Rows are points. Examples show where two turns around zero, p and q, send a point. Where does a point land after both, in the order given? Backwards means that the second turn is done in reverse. Each puzzle has new turns, and all numbers are rounded.

Turn p:
[1.9, -1.6] => [2.3, -0.9]
[3.2, 0.1] => [3.0, 1.1]
[-5.5, 4.6] => [-6.6, 2.7]
[0.4, -3.2] => [1.4, -2.9]
Turn q:
[2.5, 2.5] => [0.6, 3.5]
[4.0, -3.7] => [5.4, -0.8]
[-6.0, 0.2] => [-5.0, -3.2]
[-0.5, 1.0] => [-1.0, 0.5]
Where do these land?
p, then q backwards: [-2.6, -5.1] => [-4.0, -4.1]
p, then q backwards: [0.3, 0.9] => [0.5, 0.8]
q, then p: [3.3, 1.2] => [1.1, 3.3]
p, then q backwards: [-5.2, 0.1] => [-4.9, 1.6]
p, then q backwards: [4.2, 2.9] => [4.9, 1.6]

Turn p:
[-7.2, -2.3, -1.1] => [-4.3, -1.7, 6.1]
[3.7, 5.0, 0.7] => [0.0, 2.8, -5.6]
[0.2, -1.9, 1.7] => [1.8, 0.6, 1.7]
[3.4, -0.9, -1.4] => [2.5, -1.8, -2.2]
Turn q:
[4.1, 0.0, 4.0] => [-2.2, 3.0, 4.3]
[3.0, -4.9, -3.2] => [5.0, -1.9, 3.8]
[-0.2, 1.2, 4.9] => [-4.8, 1.2, 1.1]
[-3.6, 4.7, -4.4] => [1.7, 0.8, -7.1]
[-0.1, -1.6, 1.2] => [-0.8, -1.2, 1.4]
[-3.2, 0.6, -2.5] => [1.0, -1.9, -3.5]
Where do these land?
p, then q: [3.1, -1.5, -3.8] => [3.7, -2.1, 2.9]
p, then q: [-1.0, 2.3, 2.2] => [-1.0, 1.4, -2.9]
p, then q: [-0.8, -3.7, 2.3] => [-2.6, 2.2, 2.9]
q, then p: [-3.5, 7.3, 1.3] => [-7.0, -4.0, -1.4]
q, then p: [4.8, -4.1, 0.2] => [3.7, 5.1, 0.1]
p, then q: [-2.6, -0.3, -2.2] => [-1.6, -3.0, 0.1]

Turn p:
[-5.2, 0.3, -2.0, 2.3] => [-3.6, 4.1, 2.5, 0.7]
[5.0, -2.3, -1.0, -3.1] => [3.1, -2.9, -4.1, 2.3]
[1.1, 3.4, -0.8, 3.8] => [2.6, 0.9, 4.5, 0.0]
[-5.1, 1.3, 1.3, -0.7] => [-3.4, 2.9, 0.3, -3.1]
[-5.7, 3.0, -2.3, 0.7] => [-2.2, 6.1, 1.9, -1.1]
[4.9, -3.6, 1.7, 0.5] => [1.2, -5.8, -1.0, 2.1]
[5.1, -2.1, 3.0, -3.6] => [2.4, -5.3, -4.2, -0.8]
Turn q:
[-3.2, 1.9, 2.1, 0.7] => [2.6, 2.5, 1.9, 1.3]
[-5.4, 1.5, -2.6, -0.1] => [1.0, 0.4, 1.8, 5.8]
[6.1, -3.0, -2.0, 1.8] => [-1.6, -4.8, -3.5, -3.9]
[-6.0, -1.2, 1.2, 0.2] => [1.5, 0.6, 5.3, 2.8]
[8.2, -1.3, 0.3, -3.4] => [-5.3, -0.2, -4.5, -5.7]
[0.4, 2.1, 0.9, 0.8] => [1.6, 1.4, -1.2, -0.2]
Where do these land?
p, then q backwards: [3.0, -1.1, -0.9, -0.7] => [-0.5, 1.0, -2.1, 2.4]
p, then q: [4.1, 7.1, -0.3, -3.0] => [-4.6, 1.4, -6.3, -3.6]
p, then q: [-2.3, -1.9, -3.2, 2.5] => [4.8, 0.8, 0.8, 0.8]
p, then q: [-6.5, 1.1, -1.3, -1.7] => [1.2, 4.5, -0.7, 5.1]
p, then q: [-3.7, 2.0, 4.2, -2.3] => [-4.3, 3.3, 1.4, 3.1]
q, then p: [1.4, -2.7, -0.2, 0.2] => [-2.1, -0.4, -2.2, 0.1]
p, then q backwards: [3.9, -4.4, 1.8, 5.0] => [-3.4, -5.0, -4.7, 2.0]
